Each row is a point. Examples show where two turns around zero, p and q, send a point. Where does a point land after both, in the order given? Backwards means that the second turn is done in reverse. Each puzzle has new turns, and all numbers are rounded.

Turn p:
[-1.9 -1.0  4.2] => [0.7 1.1 4.5]
[-0.5 -0.7 -3.1] => [-2.4 -1.0 -1.9]
[ 3.0 -0.2  1.1] => [ 2.8 -1.5 -0.3]
[-3.1  0.7  0.3] => [-1.9  2.2  1.2]
[ 2.6  1.3 -2.6] => [ 0.9 -0.8 -3.7]
Turn q:
[-2.9  1.7  1.6] => [-2.6  0.6  2.7]
[ 1.4  1.3 -2.5] => [-0.3  1.5 -2.8]
[ 4.4 -3.9 -0.1] => [ 5.2 -1.8 -1.9]
[-2.9 -0.3  0.1] => [-2.3 -1.4  1.2]
[-0.1  1.2  0.9] => [-0.2  1.1  0.9]
Where do these land?
p, then q: [ 1.5 -0.6 -1.3] => [ 0.3 -1.5 -1.4]
q, then p: [ 3.3 -1.5  1.8] => [ 3.3 -1.9 -1.4]
p, then q: [-1.0 -0.5 -1.7] => [-1.7 -1.1  0.0]
p, then q: [-0.4 -2.3 -0.5] => [-0.1 -2.1  1.2]
q, then p: [-3.5  4.8  1.7] => [-0.4  5.5  2.7]

Turn p:
[-0.7  1.0  3.1  1.9] => [ 2.1  2.2  2.3 -0.2]
[-0.5  1.2 -2.9 -4.1] => [-1.1 -2.1 -3.9 -2.5]
[ 2.2 -2.6 -1.7  2.5] => [-2.4 -0.3  0.9  3.7]
[ 1.1  2.1 -2.9 -4.5] => [-0.6 -1.4 -5.4 -1.7]
[ 0.5 -0.6  3.0  1.0] => [2.4 0.7 1.7 1.2]
[-0.8  0.0 -0.6  3.6] => [-2.0  2.0  2.4  0.5]
[-1.8 -0.9  2.1 -0.4] => [ 1.7 -0.9  1.9 -1.1]
Turn q:
[ 1.5 -2.4  1.0  2.5] => [1.1 2.7 1.1 2.3]
[ 1.0  1.2  1.5 -0.9] => [ 1.1 -0.1  1.0 -1.8]
[-3.4  3.1 -1.5  0.0] => [-4.1 -1.6 -1.0 -1.8]
[-0.2  0.7 -4.2  1.5] => [-1.9  1.1 -3.9  0.4]
[ 1.1 -2.6  3.2 -3.1] => [ 3.8 -2.2  2.7  0.9]
Where do these land?
p, then q: [-1.4 -0.9 -1.6  0.9] => [-1.0 -1.6  1.5  0.8]
q, then p: [-1.8  2.6  0.2  0.2] => [ 0.7 -2.0  0.5 -2.3]
p, then q: [ 1.9 -0.7 -1.4  3.2] => [-3.5  1.4  1.4 -0.3]
p, then q: [ 3.6 -2.5 -1.5 -3.3] => [-0.7  2.2 -2.7  4.5]
p, then q: [-2.3  1.5  4.4 -0.9] => [ 4.5  0.1  0.3 -2.7]
